Each row is a point. Two turns around zero, p and q, are shown by what they do to some points. Where does a point land after both, in the order given? Backwards means that the second turn is done in reverse. Each puzzle has new turns, and all numbers are rounded.
In the rows, zero is written as 128.

Turn p:
[150 130] => [150 127]
[141 160] => [145 158]
[172 144] => [174 138]
[120 131] => [120 132]
[57 76] => [51 86]
Turn q:
[143 124] => [133 113]
[122 173] => [162 158]
[158  64] => [91 68]
[ 89 152] => [126 174]
Where do these land?
p, then q: [101  70] => [ 64 127]
q, then p: [155 129] => [141 104]
q, then p: [101 183] => [165 176]
q, then p: [156 129] => [141 103]

Turn p:
[ 97  64  72 133] => [142  96  64  75]
[107 122 172 123] => [142 110 171 118]
[172  97 130 111] => [151 103 106 167]
[105 163 150  95] => [151 164 167 121]
[102 153  97 186] => [ 64 142 117  93]
[185 168 147 121] => [118 152 144 194]
Turn q:
[121 133 137  80] => [101 107  93 117]
[128  72 162 137] => [122  79 172 133]
[124  95 107 142] => [160 109 138 144]
[145 128 170 101] => [ 89 110 133  97]
[113 191 113  61] => [ 92 151  45 115]
[101 106 120 194] => [156 140 175 178]
[163 170  88 181] => [175 198 140 113]
Where do these land?
q, then p: [170  91  78 165] => [140 113 126 210]
p, then q: [141  89 120 154] => [159  96 128 149]
p, then q: [ 73 137 164 108] => [ 78 109 127  84]
q, then p: [114 148  66 121] => [ 95 154  83 155]
q, then p: [168 176 155  97] => [173 180 132  99]
q, then p: [ 64 145 151 146] => [ 71 121 149  89]
q, then p: [166 109 162 104] => [184 115 135 114]

Turn p:
[143 197 172  41  86  69] => [ 76 166 182 186  32 120]
[ 93  67 123 164 129 101] => [165  94 115 166 180 113]
[101 144 153 153 168 160] => [120 120  61 113 123 136]
[150 144 112 145 155 109] => [112 158 122 117 149 103]
[124 125  81 128  91 160] => [165 108 159  86 120 124]
[147 138 154 157 107 189] => [160 148 105  95 113 182]
[139  83 102 107 159 108] => [ 98 104 152 134 177 119]
Turn q:
[ 53 130 114 171  91 105] => [ 70 115  96  84 167  88]
[155 167 158 131 161 133] => [149 136 139 184 149 134]
[142  67 144 122 131 145] => [112 157 160 110  91 155]
[139  51  87 150 143 177] => [ 75 113 149 117  46 152]
[134 194 158  81 125 138] => [183 133  98 155 173 158]
[ 98 148 133 145 105  78] => [126 131 119 105 171  82]
[117 187 132  87 152  89] => [183  98 133 136 185 123]
[185  80  99 136 117 160] => [126 141 131 133  42 133]
Where do these land?
q, then p: [ 76 151  84 122 143 116] => [109  80 140 144 178 134]
p, then q: [166 102 145 174 197 106] => [115  44 150 166 152 129]
q, then p backwards: [110 123 170 121 159 172] => [169  94 170 107 132 132]
q, then p: [190 138  75 100 139 160] => [191 153 176 117 150 162]
p, then q: [ 90 129  87 173 140 161] => [179 107 161 104  87 125]
q, then p: [ 92  96 178 109 168 101] => [ 78 121  76 142 105 167]
q, then p: [151 109 113 101  64 103] => [104 150 195 120  99 117]
q, then p: [118 173 135 149 103 124] => [118 132 124 113 155  81]
q, then p backwards: [160 132 166 104  41 109] => [155 182 130 213 120 137]

Turn p:
[172  98 125  31 141 122 123 115] => [168 145 116 134  84  63 101 189]
[105 142 116 141 124 128 115 114] => [124 116 130 124 136 148 106 112]
[130 126 108 112 134 113 128 139] => [136 133 109 132 115 112 120 117]
[117 148 184 147 105 120 136 126] => [117 135 184 108 126 146 152 119]
[119 148 116 138 130 115 131 134] => [122 133 120 116 129 134 123 103]
[125 125 102 152 112 143 149 116] => [133 129 104 130 137 168 135 131]
[112  93 107 125 141 122 133 134] => [147 100 104 146 122 121 135 121]
[128 111 106 149 118 126  78 145] => [121 128 128 180 149 126 108 106]
[124 147 164 144 143 155 143 118] => [102 116 147  97 145 137 147 147]
[126 124 106 116 127 152 146 148] => [112 126  96 136 109 133 135 139]
[150 145 174 154 132 112 126 120] => [127 148 169 107 158 121 148 124]
Turn q:
[115 115 102 162 123 101 144 114] => [156 163 131 118  99 122 123 147]
[134 109 114 121 105 150  97 107] => [129 108 138 134 106 173 124 124]
[144 122 144 121 120 127 162 138] => [125 146 137 135 141 117 156 108]
[105 104 136 131 148 148 153 102] => [116 155  94 141 105 131 123 105]
[159 159 165 132 101 151 156  95] => [ 82 143 178 154 124 117 128  99]
[121 109 128 131 122 111  85 132] => [154  91 124 125 109 133 126 139]
[ 95 159 122 107 124 133 125 185] => [119 115 105 141 177 122 142 175]
[120 143 109 109 158 105 121 132] => [122 122 108  89 137 118 122 144]
[160 131 132 139 151 127 108 146] => [148 109 137 116 152 120 107 109]
Where do these land?
q, then p: [124 141 149  94 128 151  98 104] => [140  80 132 154 118 150 127 129]
q, then p backwards: [153 129 121 106 147 160 117 152] => [114 138 113 174 141 131 119 111]
p, then q backwards: [130 119 107 127 145 106 135  89] => [135 111 110 143 155 116 109 155]
q, then p: [102 149 118 125 106 105 167 149] => [105 143 113 100 109 117 154  93]
p, then q: [129 157 130 151  93 143 143 153] => [ 87 148 118 159 129 134 115 147]
q, then p: [140 101 150 139 157  99 143 109] => [171 158 136 114 120 137 103 129]
q, then p backwards: [135 102 146 115 114 155 118 125] => [100 112 118 151 111 126 129 145]
p, then q: [ 97 140 128 163 112 149 128 151] => [112 150  99 160 105 143 115 126]
p, then q: [142 115 103 132 150  85 104 121] => [139 120 150  82 112 118 103 114]

Turn p:
[137 132 169 141 131 127 110 127 123 105 126] => [118 123 121 125 140 133 122 104 110 143  92]
[160 151 119 106 159 115 148 170 138 144 117] => [116 117 105 101 160 102 127 131 131  83 152]
[104 116 109 109 155 107 146 160 133 154  80] => [156 125 107 122 138 106 121 185 115  89 136]
[160 106 121 105 176 127 159 160  94 152 102] => [136 113 130  97 166 102  83 158 156  86 128]
[121 146 151 116 102 143 143 107 121 105 142] => [121 149 129 154 119 154 127  94 135 121 115]
[127 128 104 114 186 106 147 119 139 157 108] => [131 127  98 108 157 124 135 184 156 116 141]
[ 91 134 112 154 124 148 113 127 128 117 153] => [134 110 156 152 125 155 151 130 114 148 140]
[157 132 155 146 108  94 146 134  93 130 141] => [ 84 107 116 135 110 118  87 111 133 124 113]
[123 113 140 111 108 124 106 121 136 121 163] => [146 129 119 142 118 127 123  95 130 160 140]
[115 131 134 146  97 161 106 104 147 148 135] => [122 160 158 151 118 119 153 122 118 161 129]
[135 141 119 131  95 131  94 105 113 105 131] => [118 146 142 113 100 156 122 106 109 152 131]
[106 106 105 157  96 154 118 100 172  98 137] => [153 131 156 136  85 140 186 118 131 155 117]
Turn q:
[112 139 113 136 135 147 116 122  89 112 130] => [127 131 124 109  87 136 134 128 112 150 138]
[158 144 120 135 125 139 137 169 139 137 158] => [ 98 103 141 154 126 143 150 134 161 126 130]
[131 137 126  90 124  96 116 124 124 116 157] => [108 140 134 140 103 107 122 116 124  93 105]
[122 130 108 133  93 136 132 122 130 146 108] => [145 103 148 112 137 105 133 143 123 135 136]
[110 150 120 134 137 123 131 114 143 135 159] => [121 128 150 147 125 139 136 121 105 136 101]
[130 147 132 142  97 142 131 143 146 108 148] => [123  96 130 150 127 136 158 124 115 113 142]
[128  81 120 140 142  31 114 128 144 112 109] => [156 202 166 132 150 115 103  94 146  82 150]
[135 150 135 114 136 153 116 118 142 141  60] => [122 106 113  69 164 139 103 147 119 127 129]
[133 121 117 114 128  86 145 156 137 125 156] => [109 146 150 154 129 108 140 101 154 109 122]
[124  92 122 135 141 147 109 117 142 126 144] => [165 123 121 142 116 150 114 119 139 132 115]
[149 129 125 141 131 155 145 103 114 117 153] => [121 113 118 160 108 134 111 136 116 155 139]
[110 103 160 116 148 153 149 131 130 138  32] => [147 135  75  60 190 120 112 126 137 153 142]
[121 143 165 134 127 156 122 116  85 151 150] => [121 138  97 135 103 131 148 175 112 152 113]
Where do these land?
p, then q: [118 122 109 116  99 141  96 103 124 130 143] => [116 111 130 147 126 124 140 174 118 129 110]
p, then q: [137 120 162 139 108 108 120 166 150 102 113] => [141 151 136 109 113  87  96 129 120 132 160]
q, then p backwards: [126  77 170 126 119 133 139  99 133 183 145] => [ 86  82 169 110 157 125 139 111 142 158 106]
p, then q: [152 122 150 146 105 130 175 151 126 105 162] => [183 138 125 140 147 122 105 109  92 118 147]
p, then q: [132 161 109 155 125 132 120 131  90 144 118] => [137 141  96 117 107 135 171 125 122 128 110]
p, then q backwards: [164 144 126 123 123 112 163 118 157 130 135] => [134 125 140  95 127 121 132 175 111 113 129]
p, then q: [142 113 111 129 121  97 124 139 105 141 130] => [149 129 136 128 106 119 139 129 143  97 115]
p, then q backwards: [109 124 104 146 149 144 130 127 155 105  99] => [ 98 142 138 145 106 136  96 145 134 153 130]
q, then p: [135 103 155 134 124 174 104 119 103 127 114] => [138 121 156  99 113 104 128 116 133 115 174]
q, then p: [121 136  96 106 170 125  90 126 163 113 151] => [146 183 151 120 122 145 135 118 114 141  83]
p, then q: [107 145 134 141 129 128 124 116 104 131 130] => [139 126 119 116 122 147 150 139 129 145 129]
q, then p backwards: [106 156 117 128 117 162 147 149 114 138 105] => [149 128 111 161 151 115  98 128 154 122 139]
p, then q backwards: [151 136 109  98 188  96  77 129 123 144 122] => [131 130 152 138 138 157 140 119 115 135  43]
q, then p backwards: [ 92 132 139 105 115 108 182 120 144  99 125] => [147 147 177 123 116 137 107 165 162 137 141]

Turn p:
[100 106 141 124 112 121 141 171 127 115 154 151] => [132 148 154 120 127 131 103 122  98 105 170 115]
[117 166  72 173  60 125 109 113 123 172 126 150] => [106 168 143 141 168 124 158 102 163 197 162 166]
[214 106 138 130 148 155 107 190 129 126 117 119] => [ 71  91 168  97  94  90  97 149 106 130  85 137]
[121 111 134 144 145 106 130 100 111 124 121 153] => [153 106 111 138 117 136 115 103 140 124 142 147]
[105 104  31 139 151 106 116 147 180 108 120 105] => [127 187  97  59 136 129 155 121 107 107 110 196]
[ 95 103 130 100 152 109 110 128 131 127 117 147] => [134 141 100 145 107 153 115 113  99 106 131 140]
[103 119 146 123 144 111 214 114 113 116 135 150] => [179 128 115 137 153 108  90 110 153  77 150 101]
[112 118 142 109 127 107 129 172 116 122 106 131] => [106 124 120 138 137 120 111 123  84 103 145 125]
[123 125 120 123  98 155 115 101 106 115 142 113] => [156 129 151 137 128 129 162 119 119 156 119 116]
[176 206 156 101 146 133 114 103 134 113 124 142] => [ 82  91 114 129 129 160 135 115 172 139  90  72]
[157 109 162 131  79 147 156 122 132 157 131 112] => [130 128 157 156 111  73 136 156 147 140 144 105]
[121 126 163 131 150 113 104 119 133 107 129 118] => [132  95 109 123 107 155 135 142 117 119 137 121]
[101 134 138 115 134 154 125 123 131 127 153 144] => [147 148 137 133 124 159 114 132 125 135 127 104]
[104 164 121 144 134 171 112 101 136 108 114 146] => [145 135 102 110 140 156 123 119 134 182 116 106]
[171 124 125 135 141 106 141 115 120 184 132  37] => [120 101 140 157 144  94 172 195 158  99  94 171]
Turn q:
[131 139 100 113 163 166 138 134  93 157  94 111] => [134 160 125  99 144 125 138 137 126 161  98  72]
[ 84 123 172 107 175 150 150 111 128 134 172 119] => [128 110 146 155 187  94 111 139 116  84 121  92]
[121 144  76 110 116 137 126 167 150 131  88 117] => [124 140  85  77 100 148 151 134 101 133 121 116]
[120 124  74 149 113 153 135 143 106 105  99  94] => [154 161  90  90 103 113 132  91 132 144 132 108]
[144 154 133 131  92  69 140  98 134 104 158 176] => [133 122 154 157  92 115 141 170 148 113 164 190]
[141 130  66 157 139 123 108 163 120 151 101 135] => [118 157 123  87 104 141 175 102 130 150  94 134]
[129 134 118 136 118 137 120 136 117 142  64 136] => [151 125 121 113  99 162 143 127 130 160 111 103]
[196 151 146 135  85  98 130 114 160 101 169 149] => [104 107 140 135 117 119 111 154 139 152 176 211]
[157 141 141 113  69  78  96 121 118 129 160 138] => [116 153 148 164  96 148 106 145 111 133 151 193]
[ 86 110 178 139 163 151 145 141 117 146 142 111] => [155 110 142 144 188 126 119 106 117 101 109  97]
[107 118 168 130 161 117 127  74 155 138 152  97] => [107  99 118 197 165 102 129 125 127 118 132 110]
[164 143 147 134 102  75 141 132 142 112 138 133] => [129 124 131 143 128 146 140 145 136 135 173 183]
[118 140 105 132 156 160  90 153 115 109  89 130] => [119 128 144  87 102 135 141  97 112 141 124  79]
[ 95  97 152 130 122 179 138 113 134 151 157 144] => [142  99 130 136 148 105  82 126 131 102  79 121]
[129  73 143 105 146 126 136 118 130 111 137 130] => [106 125 123 139 147 140 101 123 167  96 134 113]
Where do these land?
q, then p backwards: [143 138 104 111 151 159 163 138 142  87 125 133] => [141 142 140 165 119 123 158 146 167  95 123 119]
p, then q: [110 117 117 147 143 113 190 136 121  93 142 141] => [ 65 135 144 134 127 119 118 136 140 131 174 123]
p, then q backwards: [ 94 172 158 142 117 161 116 120 158 149 139 172] => [176 113 140  90 125 129 126 110  96 120  77  99]
p, then q: [152 143 106 165 106 147  92  93 122 138 125  99] => [144 110 112 123 160 157 143 167 146 123  82 140]
p, then q backwards: [ 97 159 168 158 120 124  65 103 156  89 144 117] => [154 157 132 113 130 106 130 153 158 114  40 125]
q, then p: [133  83 130 146 146 142  77 118 105 128 122 129] => [152 125  85 145 114 134 158 153 139 165 138 120]
q, then p: [ 97 133 128 109  93 148 142  88 146 180  95 133] => [ 95 124 132 114 146  73 128 127  95 156 120 176]
q, then p: [161 115  83 102 139  87 130 145 112  80 155 128] => [125 167 131 110 149 182 139 119 145 112 150  73]
p, then q: [130  86 149 142 126 135 127 177 147 134 138 132] => [134 150 164 134 115 149 104 121  95 105 142 150]
p, then q: [122 108 174 111 117 118 147 109  77 163 180  96] => [147  89 146 116 171 136 117  71 156 145 161 167]
q, then p: [127 162  88 118 155 109 132 174 154 166 110 100] => [149 145 128 149 195 111 100 110 125 103  89 115]
p, then q backwards: [164 118 145 120 149 102 111 134 143 130 109 145] => [126 106 110 122 114 132 100 114 166 112 132 144]
p, then q: [132 131 114  94 102 118 171 128  82 126  82 139] => [122 139 131 179 121 108 179 106 165 140 148 116]
